Each row is a point. Examples show where two turns around zero, p and q, send a point. Where does a point land after both, in the order given? Backwards means that the second turn is done in reverse. Each puzzle has new turns, and all numbers are rounded.

Turn p:
[ 8.2  2.0 18.5] => [17.7  6.8 -7.4]
[-20.9  -3.5   8.5] => [ 10.4 -14.0  14.8]
[-14.9 -19.8  -9.6] => [ -8.5 -25.1   2.5]
[ 27.5  21.3 -17.4] => [-19.5  32.1  -9.9]
Turn q:
[ 1.0 -4.6 17.5] => [ 14.1 -10.9  -3.3]
[ 19.3  18.0 -27.2] => [-11.7  27.2  23.7]
[-15.5 -21.8   5.9] => [  0.8  -8.2 -26.1]
[ 15.4   3.4 -17.2] => [-2.7 21.3  9.1]
[-20.3   5.0  21.1] => [ -0.5 -29.5  -3.4]
Where do these land?
p, then q: [ 6.6  2.1 23.4] => [ 8.5 17.3 14.9]
p, then q backwards: [-25.6   7.4 -21.8] => [-6.5 33.2 -6.2]
p, then q: [-17.9  -5.8 -11.2] => [  7.2 -11.3 -17.3]
p, then q: [  1.9 -19.5  -8.8] => [ -8.9   6.7 -18.4]
q, then p: [17.1 -9.5 -6.4] => [-2.3 20.4  1.7]
q, then p: [17.9 25.2 24.9] => [ 28.7   0.9 -27.4]

Turn p:
[ 20.4  -5.3 -32.6  -5.6  -5.8   7.6] => [ -8.3  -2.0  18.2 -26.8  22.4  -2.8]
[-13.7   7.3  29.5  -4.9 -18.5 -14.4] => [ -5.6 -20.5 -17.9  16.8 -24.8   3.3]
[-28.0  15.0  26.3   9.4  -9.1  21.0] => [ -0.7  -1.6 -32.3  29.9   3.7  19.1]
[-7.4 27.1 32.9 -3.9  2.6 -0.5] => [ -5.6   5.5 -36.2  11.1 -19.9  -0.7]
[ 18.2 -13.3  -9.6  15.0   5.1  -4.6] => [-4.6 12.3 24.9 -7.5 -2.1  4.5]
[  2.9  -9.3 -33.0   1.2  13.2 -15.8] => [ 21.9   1.7  23.7 -22.8   5.0  -4.4]
[  7.7 -21.6 -13.4 -11.2  12.6   6.6] => [  2.8   4.8  19.7  -0.7  15.7 -19.2]
Turn q:
[-20.7  -8.0  32.5  10.7   4.2   0.3] => [ -8.7   3.7   9.4 -37.1  -8.5  -7.2]
[ 16.4   3.6  -3.5  -8.0 -19.4  -8.0] => [ 11.7  -0.6 -14.5   9.0  -6.1  18.3]
[  9.2   3.2 -10.8 -29.8  14.1 -15.7] => [31.4  1.9 10.4 13.7 15.9  2.8]
[-15.1  -0.9 -17.8 -16.2  -3.5 -16.3] => [  6.2 -12.0  13.8   5.2  19.1  18.0]
[ 10.2 -15.5  -9.6   0.2  -5.2  14.9] => [ -2.3 -12.5  -0.3  15.2 -16.4  -5.2]
[  6.0  13.0  -9.7 -14.6  -5.3  14.8] => [ 0.2 13.2  5.7 21.6 -4.8  8.0]
[-29.6   6.5  35.5  52.5  13.9   6.8] => [-42.9  12.2  -8.0 -49.2   2.6 -26.4]
[ 23.6  -1.9 -16.6   5.2   1.2   3.1] => [  4.4  -5.9 -16.5  21.8  -1.7  -8.3]
Where do these land?
q, then p: [-4.8 -2.9 22.4 13.3 29.1 -8.7] => [  8.9  -9.8  -4.4 -15.8 -20.1 -28.0]
q, then p: [ -1.2  21.7 -22.0 -28.7  21.2  13.9] => [ -3.2  33.9 -12.7   5.5 -25.8  20.1]
p, then q: [-25.7  12.5  14.1  29.3 -14.8 -12.0] => [-25.4  -5.7  -8.4  23.6 -30.4  -2.7]
q, then p: [ 21.7  -9.7 -12.7  21.0  -6.3   6.0] => [ 13.9 -11.9  23.6  -7.3   5.7  16.3]
p, then q: [ -6.2   4.5  -1.0 -21.1  13.9   8.1] => [12.6 -6.9 -9.0  5.0 21.0 -3.0]
q, then p: [ 26.3 -26.9  -8.1  -2.7 -10.3 -28.6] => [-15.8   3.5  41.8 -10.1  15.9  -7.2]
p, then q backwards: [ -0.7 -13.5 -11.4  -2.5 -13.7  17.0] => [-17.5   1.6 -19.2   0.8   6.1  -9.1]
q, then p: [ -9.4  14.4  18.6  -8.7 -19.1   4.3] => [-11.9  -5.1 -26.2   0.2  15.6   1.2]
